Each point is reached from the start by the listed moves, each made once or not at all, plus a little noise. Say if it took an odd or an even number of moves. Then give how often each move was made.
In the rows, zero is written as 128.

Moves:
(1): [168 108 140 114 147]
(2): [163 197 111 107 126]
(3): [127 145 195 131 111]
Start: [118 151 137 106 119]
Points:
[152 245 183  96 101] => even (0, 1, 1)
[156 130 142  90 144] => odd (1, 0, 0)
[192 207 130  68 136] => even (1, 1, 0)

Moves:
(1): [189 128 132 107 136 132 126 131 114 135 111]
(2): [118 178 125 136 127 141 129 138 129 134 117]
(3): [134 133 178 147 128 144 144 127 135 122 120]
(4): [160 131 108 197 126  99 117 112 136 131 127]
(5): [124 122 121 145 205 130 133 142 128 122 129]
(6): [135 106 110 128 131 183 143 119 119 130 129]
(7): [136 138 126 124 126 112 171 129 121 124 129]
(8): [133 113 130 137 122 131 128 174 130 127 138]
(9): [134 131 128 125 142 130 135 135 173 123 131]
(10): [136 112 138 135 125 116 128 119 132 186 134]
(11): [151 140 126 117 129 132 118 127 123 122 196]
Start: [125  84 136 102 119 120 139 126 152 122 146]
Points:
[186  74 176 199 121  87 195 154 210 166 158] => even (0, 0, 1, 1, 0, 0, 1, 1, 1, 1, 0)
[192 116  87 192 202 159 190 176 187 110 221] => even (0, 1, 0, 1, 1, 1, 1, 1, 1, 0, 1)
[249 101 159 186 134 159 209 158 190 181 131] => odd (1, 1, 1, 1, 0, 1, 1, 1, 1, 1, 0)
[212 139 115 155 137 111 135 130 195 134 119] => even (1, 1, 0, 1, 0, 0, 0, 0, 1, 0, 0)
[201  77 195 108 133 146 162 182 196 117 133] => even (1, 0, 1, 0, 0, 0, 0, 1, 1, 0, 0)
[195  69 192 125 199 131 159 130 150 177 130] => even (1, 0, 1, 0, 1, 0, 0, 0, 0, 1, 0)

Moves:
(1): [189  93 141 130 133 125 140 140 141 104 132 126 142 113 124 142 136 139
 134 120 126 133]
(2): [141 170 121 123 126 131 128 154 130 140 125 126 153 124 146 126 113 127
 128 129 121 121]
(3): [119 132 172 117 153 112 127 132 111 137 142 120 127  97 132 138 112 135
 123 115 124 126]
(4): [126 129 138 174 126 121 133 149 110 130 131 122 144 137 127 118 125 117
 127 137 136 112]
(5): [133 126 113 128 180 133 140 117 117 125 116 132 130 134 145 122 119 135
 129 126 119 135]
(6): [126 122 151 128 129 182 137 139 132 142 126 138 134 144 127 130 127 117
 128 138 144 136]
(7): [130 139 131 119 123 107 179 131 132 135 120 123 122 145 132 131 135 136
 139 125 133 131]
(8): [118 114 128 119 138 125 138 165 127 123 130 132 127 138 122 120 138 132
 118 132 117 124]
(9): [119 134 131 150 146 123 122 123 177 152 121 103 129 131 137 114 139 122
 128 128 128 118]
(10): [143 115 122 121 128 127 115 121 118 171 126 147 123 141 115 128 124 133
 121 126 130 137]
(11): [130 136 117 126 145 126 136 129 125 130 162 126 124 129 109 137 130 114
 113 138 119 141]
(12): [133 127 133 129 127 127 142 125 139 124 120 161 125 123 144 133 139 128
 113 141 116 132]
(13): [103 122 119 123 126 117 136 113 124 132 124 131 171 126 116 144 123 124
 137 130 113 124]
(14): [144 140 163 129 137 117 106 123 120 114 147 146 131 172 116 132 128 141
 136 133 122 133]
(15): [124 121 129 123 109 130 126 122 131 125 148 112 143 143 192 140 142 122
 129 141 143 129]
(16): [117 125 113 142 132 123 123 155 123 133 118 137 106 133 118 184 117 129
 127 133 124 122]
(17): [129 138 133 143 141 126 110 130 103 125 108 102 128 129 116 131 193 132
 106 126 126 125]
(18): [128 128 120 137 123 132 126 121 128 128 136 134 126 119 128 133 138 172
 131 132 138 130]
(19): [132 127 133 119 138 128 125 125 128 126 142 156 128 116 130 121 155 115
 180 124 144 139]
(20): [130 124 131 119 130 122 121 129 130 133 111 122 130 126 129 123 120 127
 131 175 128 141]
Start: [119 123  84 139 118 117 139 113 126 166 136 154 179 100  92 141 103 146
 149 130 120 156]
Points:
[105 152 105 180 126  50 163 183 133 240 149 159 249 206 134 199 108 146
 166 166 106 133] => even (0, 1, 0, 1, 0, 0, 1, 1, 1, 1, 0, 0, 1, 1, 1, 1, 0, 0, 0, 0)
[129 151  82 111 156 159 217 164 127 190 155 178 222 134 186 136 153 171
 210 157 156 175] => even (0, 1, 0, 0, 1, 1, 1, 1, 0, 0, 0, 0, 0, 0, 1, 0, 0, 1, 1, 0)
[181  89 142 116 148 127 191 190 128 151 194 194 190 178 117 220 152 143
 207 207 143 205] => even (1, 0, 0, 0, 0, 1, 1, 1, 0, 0, 1, 0, 0, 1, 1, 1, 0, 0, 1, 1)
[122 125  79 152 147  88  91 103  78 190 196 195 209 155  75 234 201 176
 175 159 126 177] => odd (0, 0, 0, 0, 0, 0, 0, 0, 0, 1, 1, 0, 1, 1, 1, 1, 1, 1, 1, 0)
[100 165 109 100 169  69 226 155 116 193 188 209 232  59  96 174 140 183
 183 146  88 172] => odd (0, 1, 1, 0, 0, 0, 1, 1, 0, 0, 1, 1, 1, 0, 0, 0, 0, 1, 1, 0)
